Rows are points. A path goes straight from each point to the next, and from the last back to the first. The post is the endless flat space through its rows: a point in 2 columns, a line in 3, a plane in 4, and so on, so that a path can go around it. Count how often the path circles the post. Going back the other way cancels.

Post:
[[11  8]]
Path, 24 rows:
[[-16  15]
 [ -5  -8]
 [-27  -5]
 [ -7  19]
 [ 19  28]
 [ 32  15]
 [ 59 -40]
 [-14 -25]
 [-28  23]
 [-15  72]
 [-18  18]
 [ -8   0]
 [-49 -12]
 [ -3 -36]
 [ 24 -12]
 [  2 -52]
 [-25  -8]
 [ -2 -21]
 [ 56 -16]
 [ 60  52]
 [  9  37]
 [-29  40]
 [ 44  61]
 [ 24  77]]
Times around: 0

Post:
[[  9   5   0 -76  57  11  23  62]
 [ 24  16  67  70   3  56  24 -13]
 [ -8   6 -47 -31  54  31  50  52]
 [-16  10 -25  22  -9  34 -29 -17]
 [  0   0 -28  93 -20  -3 -57  42]
 [ 16  15  10  71  12  -8   4 -25]
 [-13 -16 -15 -58   8  13  60  33]]
Path:
[[-33   5  -2  24  19  -2  -9  34]
 [-10  64  -5  70   1  14  72  -1]
 [ 25  49 -31  20  42  30 -18   3]
 [ 73 -16  34  46  31  42 -14  57]
 [-41 -28 -80 -19  44  21 -15   0]
 [-48  13  12  26  42  -3   4 -46]
 [ -2  33  10  16   6 -31  25 -13]
 [ 27  55   8   8  16   6 -24  37]
 [ -3  22  75 -46   5  14  38  43]
 [-49  -6   5   2  26   2 -13 -17]
 [ 32 -14  31   4  26  17  11   7]
 [ 14   8 -15  -1  17  53  30  29]
 [ -6  12 -59  17   1   5  24  13]
 [-12  26  25  12  -8  19 -18  15]]
Times around: 0

Post, 13 rows:
[[ 39 -11 -27  53  19  32 -26  37  36   8  33  18  24  56]
 [-37   5 -38 -36 -24 -39  86 -67 -27 -26 -87  38  51  21]
 [ -6 -23 -17 -36  -2  30 -19  50  -3  53  20   7  50  16]
 [-13  23  58  13   1  55 -37  -2  28  52 -64  83   7  32]
 [ -2  -6  14 -19  54 -54  28   1  14 -21  -5  20   1  -3]
 [ -5  14  51 -20  -2 -14 100 -46  10  -3 -18  10 -15 -23]
 [-25 -15 -27  39  -1 -14  -6  19  15  21  12  23  40 -49]
 [ -5 -11 -40   8 -15  19  50  28   1 -21 -72  21  10   7]
 [ -4 -20  -3 -33 -48 -35   8  66  13  79  -5  -6  17  84]
 [-28  25 -20 -23  -1  -9 -36 -68 -16  69 -51   5 -52   0]
 [  4 -29  39  34 -28  46 -69  24  63  55 -30 -71  10  26]
 [-17 -26   4 -25  11   4  -3 -65  85  41 -15 -14 -52 -21]
 [-47  -9 -20  42 -62  43 -30  10  22 -77 -27  11  22 -27]]
Path (19 x 14):
[[ -6  -9 -24 -21 -28   8  20 -16  11  24 -61   4   5  11]
 [ -4   5  31 -16  -2  34  28 -32  22   8 -21  -5  49  -5]
 [ 18 -25 -11  -8  23 -18  33 -48  56   1 -29  -6  32 -14]
 [ 23 -41  13  -6  27  18  10  24 -35  39 -30  39  -6   3]
 [  2 -24 -15 -18  73   9 -11   3   5 -31 -17 -28 -28 -19]
 [-43  20  -8 -39  34  -9 -27 -17   6  -7 -26 -34  18  48]
 [ -8  22  37 -11  -4  24  -9 -53  30  79  -7 -29  12 -45]
 [-14 -17 -14 -41 -23   3 -14  24  48   6 -40 -11   9  25]
 [-12  38 -20  66 -73 -12   2  26   4  11 -12   5   4  63]
 [-21 -11  -1  10  42 -49   0  27   4   2  -6 -20 -27  38]
 [ -2 -38 -20 -15  28   6   5  -9  25  21  -6  12  -6   5]
 [-41  20  37 -21 -43  -3 -48 -45 -21  73 -80  26  -2 -19]
 [  4 -12 -25  32  26  33 -20  56  40  -8  -8  50  49 -41]
 [-55  59  -2  11 -45  13  13 -24  24  10 -30  78  33 -21]
 [  0 -39 -91  46  21  21  38 -28  68  -3  -2  16  -8  -9]
 [-46 -43 -20  -2 -17  62 -25   0  63  23 -59 -22 -33  27]
 [-27  22  38 -34  -5  63  21   5  43   2 -22  -2   3  23]
 [-26  18  -8  -8 -11   0 -11  10  15   1 -31  16   0 -10]
 [  9  -7 -23   8 -17 -14 -13   5  11  33 -53  47  35  17]]
Times around: 0

Post:
[[  1   3 -53 -19 -48   2  39  70 -10   0 -55  -1 -38  23 -44 -44 -28   1]
 [-28 -17  58 -12  24  56 -15 -38 -15  29  -9  33  27 -24   9  48  58   9]
 [ 15  21  -4 -64 -24  13   9  13  38 -15  -8  67 -28 -22 -33 -33   1  -6]
 [ -1   0 -41 -53 -16 -23 -15  17 -38  16  -8  40 -34 -29 -85 -31 -22  16]
 [ 26  23 -24 -11   2 -70   6  18 -14  -1  -9 -27 -41  52 -16 -19  10 -33]
 [-33   8 -30  80  23 -57 -51  25  42  38   8 -70 -21  27 -19 -10  39 -55]
 [-14  47 -74  -9 -38 -69  55  58 -29  10  28 -28 -43  14 -53 -61  18 -12]
 [-14 -17  63  30  29  26 -38 -32   9  25  23  49  57  -8  37 -15  -3  -1]
 [  2  38 -56  11 -24 -31   2 -22  24  17 -18 -29 -40  36 -29 -27  -9  43]
 [ 33  -6   3   2 -26  49   9 -28 -14 -40  12  25 -39 -10 -28 -33 -27   3]
 [ 30 -12 -16  64 -17 -26 -44 -44  23 -37 -40 -38  65 -50  27  26  14  21]
 [-17 -10   1  86 -30 -67 -61  -2  21 -35 -19 -57  20  38 -16  -7  57  27]
 [ -5  -7 -11 -14 -42  -2  15   9 -14   5   5  79 -60 -19   0  13 -28  23]
 [  0 -15  22  35  18  32 -95 -28 -12  31  19   4  30  -5  79  -3  69  -2]
 [-12  23 -10  48  40 -42 -60  55  24 -24  21 -72 -18  18  -5  -5   9  27]
 [ 13  -3  24  -3  -4  -6  24  -7 -23   2 -41  43 -49 -52 -25 -46   0  29]
 [ -1  24  38 -40 -72  -2   8  15  -7  35  -1  11 -38 -22 -38 -27 -28  -2]]
Path, 6 rows:
[[ 54   4 -42  31  27 -26   2   4 -46 -28 -30  51 -45 -30  -7 -13  23  24]
 [ 32   8   5  57 -23 -40 -24  14 -25  -8 -18   6 -21   1   4 -27   7  65]
 [-22  -4  60  -6  -4  27  30  47 -30 -13 -42  18 -33  20 -42  -4 -13  21]
 [-12 -13  -5  -3  -8 -67  28   3 -55  -8 -33  10 -32 -20 -19 -44 -21 -17]
 [ 25 -13  36   9  17   2 -55 -16  50 -42  31 -20  48   4  24 -13 -23  21]
 [ 41 -10 -30  27  27  13 -32 -43  21   2   4   3   1   7 -32 -41  22 -15]]
Times around: 1

Post (17 x 18):
[[-19 -47  23  25  32  22 -13 -29 -35  23 -39  25  -3 -42  18  -1 -30 -32]
 [ 49 -62  -3 -31 -22  49   3  -3 -76  63  41 -13 -76  23  36  43 -42  59]
 [  5   4  -3 -53  48  13  15 -30 -37 -19 -49 -74 -18  18 -76  61 -78   8]
 [  2  33 -20  14  -8  38 -48 -28   0 -42  -7 -13 -45  -3   8  20   2  10]
 [-13  -8 -18 -80  57 -12  16  33 -10 -23  -8 -31   0   2 -12 -41 -54  -5]
 [-20 -30 -18  -5  15 -26  37  27  14 -19 -18  27 -16  81 -28  -1  -1 -16]
 [-21  41  25 -29   8 -15 -53   9  12 -47 -12 -13  75  11 -68   8  16  21]
 [ 10  11 -16  36   3  -5 -35  37  30  13 -39  -6  -1 -40  44  33 -56  36]
 [-16  57  42  14  -5   5  -5  31  29 -42 -19 -19   1 -13  50   6   0  88]
 [ 47 -41  31 -48  -5 -33   9  12  28  -2 -13 -24 -52 -18  23  37  54  27]
 [ 24 -41 -22 -71 -30 -30  43 -25   7   4 -13  25  24 -22  17  23 -30  -6]
 [ 32  10  70  20   6  17 -55 -33  16  18  66  57  -9 -20 -11  17  -3  66]
 [-19   3 -63  38  24  11  19 -10 -39 -30   9  32 -62  -6   0  56  18  63]
 [  9  -1 -16 -29 -21   4  14  -1 -31  -3  49 -83  19  34 -17  35 -58 -39]
 [ 14   0  -2  13  -3  32  68  54  -4  40 -13 -28 -69  21 -44 -31   9  38]
 [  5  53  33 -36  -7 -86   5 -24 -33  -2 -30 -20 -29 -44 -48 -65  11   3]
 [ -3 -28  -5 -26  58   8 -10 -48   5  73 -17  24 -59  -5  45  14  52  13]]
Path (29 x 18):
[[ 49  32  12   2  13  13  24  13   6   3  -6  28 -71 -22  12  13 -19  45]
 [-15  24  10 -30  35   4  19  -2 -28 -31 -17 -60 -59  35 -40  46 -46 -23]
 [-30  -6  18 -83 -34  35  48 -21 -23 -10 -42  25  -8 -16 -53  22 -19  54]
 [  2 -29  17  19 -24  53  12 -33 -36  60  16  70 -10  44  15  61 -10   4]
 [ 47  20  47 -39  37 -50  26  -5 -14  -7  -9 -12 -23 -21  18 -12  -9   9]
 [ 18  10  38  14  26  -4 -20 -13 -46   6 -14  -5 -25  28 -49  -5 -25  39]
 [  8   1  -5  15   8  44  52 -18  17 -35  28  23   8 -30  10 -25 -16  25]
 [ 49   1  28   9  71 -22 -54  -4 -74  69  76  43 -25  -8  -5  -5  39  79]
 [ 33  46   5 -13   1 -59 -24  26 -23  16  20  29 -35   6 -42   4  24  12]
 [-27  19 -30   7  -7  25 -58 -43  -9  17 -82  18 -16  46 -36 104  16 -23]
 [-23 -53 -15 -16   1  35 -33   1   0 -29 -20  31 -19 -56  30  28 -60   0]
 [  2  10   0  -5  35   3  -6 -19  30  -6 -23 -61 -57  20  -1   8 -33  60]
 [ -5 -22  -9 -35  40  25  49 -26  14  -3 -58   0 -24  29  30  -4 -86  18]
 [ 49   5 -60 -32  60  33 -18 -11 -23  33 -31 -13   3 -50  -6  35 -10  23]
 [ 43  -3  43 -39 -47  23  41  32  34  43  -5 -11   7  14   5 -16  58   9]
 [ 39 -14   7  19  37 -14  32  15  11  25 -66  -3 -48  -5  39  21  -5  33]
 [ 15 -41 -27  63   6 -19 -17   5  20 -19 -54 -14  14  30   9  46  14   3]
 [ 15 -88 -19  -7  30   4 -17  48  -6  45  34  -2 -67  12 -39 -16  32  39]
 [-11 -34   8 -10 -14  44 -17  -1 -63 -39  28  -3 -35  -9  -3  10 -11  20]
 [ -8   3 -12 -16  -6  -9 -53  30  -1  33 -19  -9 -52  -1 -19  18 -33  15]
 [-38  -9 -47  53 -10 -15  -3   6 -24  33  31  60 -12  42  -9  -5 -20  48]
 [-12  -9  18  21  46   1  19 -13  34 -41  -3  -9 -14  -1  36 -17 -10  33]
 [-14  30 -15 -17  42  19  14 -47 -36 -19  11  12 -20   8  -9  -2  -6  33]
 [ 30 -24  42  -6 -27  21  -6  27 -46  -9 -45  39  -5 -27  19  19  22  32]
 [-15  57  -3 -14  50 -36 -49  -7 -35 -29  35  17 -32 -31 -21  28 -22  40]
 [ -3  13  -1  11 -30 -40 -28  10  11   4  -5  32 -49 -13 -44  29 -29  32]
 [ 15 -53  -3  22 -11 -27  18  67   5 -25 -63 -40  -6   1 -55  43 -55  17]
 [ -2 -36  14  32  26  45  61 -46  12  49 -40  -8 -15  21  15  32 -74  38]
 [  1   3 -25  -4  28 -18  -5 -16 -40 -31  27 -17  -5  -4 -37 -19 -38 -51]]
Times around: 2

Post (17 x 18):
[[ -2   7   0  19  12 -26   0  49  20  38  -9  37  45 -26   6  -4 -39  22]
 [-18  46 -51  22  12  18 -12   0 -12  49 -44  61  24  15   3   8  20 -28]
 [ 66   6 -43 -32   8  30 -36  -1 -26 -51   7 -10   7  -6 -21 -13  -8 -33]
 [ 30  28  38 -33 -65  45 -21   4 -27 -26 -21 -29  46  35 -21 -46   4  16]
 [ -3  24  14  16  10 -12  44  16  36 -11  -8   4 -22 -60  27 -28  19 -34]
 [-51   8 -16 -27 -28 -32 -31  41  20   1 -28 -44 -17  45  60  12   1 -62]
 [ 52 -48  31  31   4  16 -12  69 -19 -32 -22  37 -14 -36  -3   2 -28 -20]
 [ 10 -16  22  24  54  -9  -3 -16 -35 -20  -2 -12  -9 -12 -27  17  17  26]
 [-28  11 -40  32  -2  -6 -29 -10  28  24 -55  32  13   2  33 -44 -57 -42]
 [  6  42  31  27 -57 -20 -21 -29  63  45   4  50  -6 -47  33  41 -35 -38]
 [-40  33 -43   8  22  25  -8  -4 -26   3   5 -14   5  34  36  54   0  -9]
 [ 10 -43  48  10   0  28 -38  64  18 -31 -15 -80 -19 -37  33 -24  36 -12]
 [ 24  29 -51  18 -51  -3  47 -26 -62  42  18  24   0  -2  -9  -1  -5   1]
 [ 46  -7   8  30  40  35  28  23 -34  -2  19  26  -4  91   0 -20  49   6]
 [-19 -13  20   8 -55 -22   3  -2   8 -14  -8 -14  42 -28  12  11  36  28]
 [  9  -8  17 -53 -37  35 -13  -2  28  -2 -46 -27   8  15  29  20  -1   4]
 [-38   3  60 -31 -14   8 -19 -37  42  28   5   8  39  -7  25 -39 -23 -15]]
Path (26 x 18):
[[  41   14   50  -42  -68    7  -55   -3   -4   13  -35  -23    6   -1
   -35   12  -59  -48]
 [  -8   -4   19    7  -64  -12    4  -22   30   -4  -54   26  -35   -5
    30   51  -66  -14]
 [ -23    8   36  -47   -7  -37  -18  -14   78  -16    9  -58  -11  -48
    41  -36  -30  -12]
 [  26   63   23  -75  -31  -18  -30  -36   51   32   45   20   64   38
    39  -28   -2  -46]
 [   0    5  -49  -46  -22   -8  -48   -3  -37   34  -60   -9   24   20
   -13  -15  -22  -47]
 [   0   20  -13   19  -11  -36   41  -11  -23  -10   15   31   48   32
   -23  -43   15  -37]
 [   7   14   26   49  -53  -28   -9  -25   -5   23   38  -23  -37   57
   -13   65    5   17]
 [ -42   41  -14   51   -5   18  -54   41   -1  -26    3   -2   12  -48
    27   30  -64    0]
 [ -49   20  -42   -1   37    0  -14   21    2   20  -16    4   -8   15
    60  -15    4   -5]
 [  13  -25  -31   49  -38  -45   27  -19  -11  -26  -28   -7  -40   16
    35    4   32  -11]
 [  16  -29   20    9   31   15  -18   54  -20   26  -17  -43    2    0
    27   10   39   -1]
 [ -35    8   35   45   59   -4  -10   17   85  -45  -37   16   18   42
    32   -7   23  -50]
 [  -6   20   51  -51  -38   29  -18   -8   -5   36  -10   15   47  -30
   -80   13   10   41]
 [  23    6   25   -7  -46    1  -63   23   52  -12  -71   56    5  -54
     6  -27   16  -44]
 [ -42  -56   63  -19   45 -103   42   -7   13  -53   10  -84  -32  -55
    40  -27   58   47]
 [   4  -20   38   21  -25   21    9   81  -25   42   13  -27   20  -17
    70   20   14   -8]
 [  50   15  -14  -49  -48   28  -15    8   34   -9  -63  -26   -5   -5
     6   30   -8  -19]
 [  36  -20   -7   58   13   42    2   -3  -11   27  -40   50  -28  -24
   -26  -59  -89  -17]
 [  -9   32    0  -19  -58   66  -54   -7   13  -30  -20   -6   29  -31
    28   30  -37  -12]
 [  15   14    9   50  -42  -29  -39   39   -7    8   -6    4   -4  -42
    30   40   14   -4]
 [  16   50  -19  -15  -26   42  -27   -9    7   -5  -89    5   16  -35
    -7    3   23  -34]
 [  56   12   14   -4   18   54  -24  -28   -8  -17   20    2    2   54
   -41   13   75  -53]
 [ -45   19  -28   22  -21   -3   -1  -34  -55   -2  -54  -29  -24   35
   -12   42  -41   33]
 [ -39  -12   76   25   45   -6  -14  -51    4    8  -46   59  -13   21
   -10   36    9   48]
 [ -11  -25   36  -26  -28   55   -3   20   23   29  -61   40   17  -63
    49   18  -15  -15]
 [   5   49   17    0  -21   -4   20   27    7  -19  -20  -25    1   11
    38   49   -7  -30]]
Times around: 5

Post, 17 rows:
[[-31  -7  -9 -27 -27  -2  11 -32  17 -28 -42 -18 -32 -49 -33 -14  40   4]
 [ 25   5 -15   2  13 -31  21 -31  44  27  17  12 -17  16 -25 -31  -2  -1]
 [-22 -17 -13  11 -19 -11  28  30 -11   5  13  10  67 -20   3  13  40  29]
 [-41 -25  25  -6 -33  11 -33 -42  28 -31  27  19 -19  29  41  14  30  47]
 [  7  50  47   1  -6 -30  28 -31  -2   0  25  43 -26 -44  18 -10 -37  51]
 [ 33  32 -24   9  -3 -37   9 -14 -35  -5  28 -60 -13 -21 -10 -19  56   8]
 [-65 -15  -2  25 -20   7 -18  13 -25   8  11  12  15  18 -19  -7  19  34]
 [-16  -1  16 -23 -54 -45 -43 -48 -11  11 -48 -29  17  -3 -11 -44 -14   2]
 [ 27  -1  -8  36 -41  -2  11 -64  -1  15  16  57  41  22  -6 -13  -9   4]
 [ 39  -1 -36  15  16  31  -9  -8  39 -59  14   0  29 -67 -60   3 -13 -19]
 [ 14   8   7   7  11 -12  40   4 -23   1  20  12   6  33  18  -4 -12  49]
 [ 33  29  -8   2 -53   7  15 -36  38  -6  -3  -3 -14 -26 -31 -38  28  34]
 [-24  42 -11  25  42  55  28   5 -17  39 -13  -1  32  21 -12 -36 -11 -21]
 [ 13 -18  15  21  43  48  14  16  -5  27  40   4  -7   8   3  21 -10   5]
 [ -4 -18  18  15  19   7  60  16  29  -1  52 -30   2  -6   5 -42  -8  16]
 [ -8  16  10  36  27  10  28  17 -20  14 -40  22  23 -20 -15 -42  17  14]
 [ 34  -8 -31  16  13  -4  -5  -9  -3  -9  57 -12 -39 -14  37  13 -12  32]]
Path, 29 rows:
[[  12  -34   27   42   18  -21  -24  -48  -66  -33   -9  -24   -8  -21
    -5   28   13   -8]
 [ -25  -26  -41   35   19  -21   61   33  -48  -25    6 -103  -16   -8
    18  -28   44  -28]
 [  29   -6  -25   40    0  -32   -3  -36   19   31   88   65    7   52
   -25   -4  -30   -5]
 [ -52    2  -59  -26    6   53  -25  -23   47   31   37   55   20  -19
    15    8  -18    8]
 [  -1  -40  -27   44   -2  -22   -9   -4  -60   60   16   10   30    3
     8  -15  -35   19]
 [  12    1  -26   40  -13   13  -44  -15   -5   23   -1   16   32   18
   -43   25   -6   21]
 [ -19    5    8  -25  -43  -43   38   10  -12   27  -23  -15   40   47
    -6    8   30   25]
 [ -58    8  -21   -8  -13    3  -19  -17  -11  -95   12   30  -53    0
   -69  -10   17    9]
 [  60  -17  -27  -20    2  -53   50   -9   21   -1   13   46   -5  -41
   -23  -18  -83   37]
 [  20  -36  -25   22   25    7  -91    2  -46   50   85  -87   -6   35
   -41   27    9   14]
 [  31   17   -3   48   15  -35   34  -23    8   31   31  -13   -4   -8
     1  -30    6    0]
 [ -21   35   34   19    5   16   26  -24   57  -10   17   25    8   -5
   -31  -30  -19  -21]
 [   4   21   53  -21  -43   -4   59    3  -18  -28    7   39   -8  -70
    23    6  -13   56]
 [  22  -35  -16   28    5  -35  -10   38   18  -47   31   -9   16 -121
     9  -38    2   41]
 [  75   37  -42   45   28   43   16   22  -25   -1   50  -12  -23  -43
   -63   -2  -38   38]
 [ -36    1   22   24   32  -10   13   12   -1   40   16  -15   29  -11
    -6    1   61   -6]
 [  29  -10  -18   37   24   -1  -10  -15  -30   74    9   25   18   39
    -3   47   -7   11]
 [  51  -51   -7    6    0   20  -17  -20  -72   34    0   31   11  -31
   -44   43  -18    7]
 [  13   19   24  -33  -37   21   27  -13   19   14    5   61   37  -93
     0   30   -7   22]
 [  42   40   37   19   -1   22   -9   18  -36    3   30   -9   15   15
    48  -10  -32   54]
 [  12   -7    9   34    8  -62   21  -20   -1  -21   27   29   27   31
    -4  -15  -66   12]
 [  35    8   21    7   23  -55   72  -29   49    9   24   50   -2   -7
   -18  -19  -31   56]
 [  45  -19   18    5  -60  -29    7 -103   76  -29  -16   58   -3  -59
    22  -66   16   47]
 [ -70   17   -6  -22   23    1   55    8   -8  -27    5    4  -50   41
    28  -39   34   60]
 [  17  -12   -5   -8  -70    8   -3  -13   -9    1  -40  -79   42   -4
   -28  -43   44  -32]
 [  16  -15  -16   26  -16    4  -36  -39   -3   18   29  -17    0   15
    32   36   56  -39]
 [ -20  -26    7  -31  -32  -15   21  -61    0    5   -2    2  -21  -18
    -2   -4   40  -48]
 [ -16    5   24  -29   -8  -32   21  -10  -75  -35  -13  -64   30  -50
   -12  -63   -8   33]
 [   9   29   25   56   24  -35    1  -16   17    4   49   51   29  -66
    -5  -26  -47   56]]
Times around: 2

Post (17 x 18):
[[-16  15 -10  -1  22 -29  46 -13 -49  22 -18 -12 -19  38 -37  18   2 -25]
 [ 20   4   6  55 -18   3  -3  -5  25  -4   0  -4  31 -21  28 -37 -46 -21]
 [ -2  13 -18 -22 -12  27 -36  -7 -34  25  18   4  -4 -31  17  31  25  39]
 [ 29   4 -60  19   0  -6 -14 -10  46  12  -2 -33 -14  -4  33  25 -43  16]
 [ 27 -55  -1  43   1  13 -35  31  52 -21  46  14  28 -16  17  11  27  19]
 [ 34  58   0  -2 -30 -24 -21  60  -2  39 -20 -17  -2  27 -31  57  28 -44]
 [ 28  66 -49  -2  24   9  41  18   5  19 -44 -41  11  -7  16  -1  11   6]
 [-27  -7  11   4  37  31  44  39  13 -14  46  22  17  37   3   3 -19 -13]
 [-73  57  59   6  14  34 -20  16  33  -2   3  32   3   1  18  -1  -8  58]
 [-38 -41   0 -67  -3  40 -19 -49  12  -4  31   5  -6  -9   3   5  36  20]
 [ 24   3  -7  -9 -50 -41   0 -14  -9 -23  25 -10 -67 -11  18   8   5  -2]
 [ 47 -27 -64  38 -13  31  22 -16   2  52   4  17  -8   0 -11  10  38 -25]
 [ 35  -9  52  -6  13  52 -15   2  10  -1  17   0 -24  26  -1  39  10   2]
 [-45  -7  16   7  -2  24 -43  38  12  -6  33  13 -37 -15  25 -15  11   8]
 [ 69  -3   3 -45  27  14 -43 -20  32  18  11  40 -36   5  22   5  -3  38]
 [-13 -31 -55   6  13 -18  30  -4   1  39  34 -23 -10 -25  74   8  18 -13]
 [-18 -22  36  31 -21  22  13  29  -6 -28 -12  49   0  14  24  -8 -13  -1]]
Path, 27 rows:
[[ -36  -10  -10   30   18   44  -28    7   33   47   40   22  -37    1
    50  -21    1   14]
 [ -36   30  -67   56    4   39   -4   10  -56   59   51  -46    3  -13
     2   67  -43   27]
 [  -8   34  -18  -14   15   13  -13   15   -2   17  -19   -5    7  -30
    -4  -13   14    7]
 [  13   13  -87    6   34   11    4   23   56   20   46  -51   33  -25
    46   18    9  -53]
 [ -38    9    0    2   17    0   -8   75   17   -5  -29   -7   23   14
    42   -3   59  -36]
 [  31  -40   12   39  -71  -19   15   10  -12   36  -23   61  -63   71
   -27   41   50  -21]
 [  44  -35  -50   49  -25   29  -12   -7   16   17   19  -20   -5  -41
    44   28    5   41]
 [ -10   35   49    7   17   -5   10   35   13   11  -13   37   48   23
     3   12  -39  -13]
 [  28   -5  -15   25   41   59    9  -16   14  -10   39   26  -46   31
    43   55  -29   24]
 [ -15   32   65  -14    3   49  -11   -7   18   24    8   11  -25   58
    19   18    6    1]
 [ -18  -17  -34  -62   14  -20   30  -14   43   18   46   -2  -47   17
    -1  -38   36  -11]
 [  -7  -24  -21   -4  -20   34   31  -46  -21   56   19   53  -79  -10
   -29    8   62   19]
 [ -55   84  -18  -40   48  -27  -39   92   74  -44  -56   44    6  -17
    -1  -34  -24   31]
 [  75  -16   29   14   46   25   19  -72  -26  -11   28   -7  -22   -6
    49    4  -25    2]
 [  61   -1  -32    9   20  -57    2  -36    8  -20   29  -39  -29  -14
    25   -3   11   31]
 [  96   41  -13   23   55   34  -33  -54   44   35   98    8  -51  -38
    20   18   -6   16]
 [ -25    9   55  -32    2   64   -6   74  -17    6  -14   30    9   14
   -41   33   21  -14]
 [  18   10    4   11  -29  -48  -30   51   20   60  -43  -30  -67   45
    -9    1    5  -42]
 [  44  -41   -5   26  -19   33  -23   -3    2    6  -19  -21  -61   17
    24   29   47   -1]
 [  37    9  -33   33   -2  -93    4   20   39  -37   29   -6  -24   10
     3   26   18   16]
 [  34    6  -99    3   30   49   -1   -5    6   20   22   49  -55  -33
   -30  -53  -26  -34]
 [  10    6  -14   11  -59  -25    6   44   -7   23  -43    6  -90   15
     0   41   61  -27]
 [  18    0  -16   19  -44  -18  -44    5   47   49  -16   -2 -108   41
    29    4  -28    8]
 [  24   21  -30   31  -27   24  -12   -7   55  -21   20  -39   33   38
    38   63  -41   30]
 [ 104   -5   34   20   -7   18  -35   15   18  -77   10   -9  -47   24
   -24   41   -1    1]
 [  20   60   -2   22   -6   25  -27   35   10  -15   33  -27   98  -51
    28   42  -29   27]
 [ -15   14   16   44  -48   75  -26  -20   31   27   26   30  -82   52
    22   36  -32  -30]]
Times around: 1
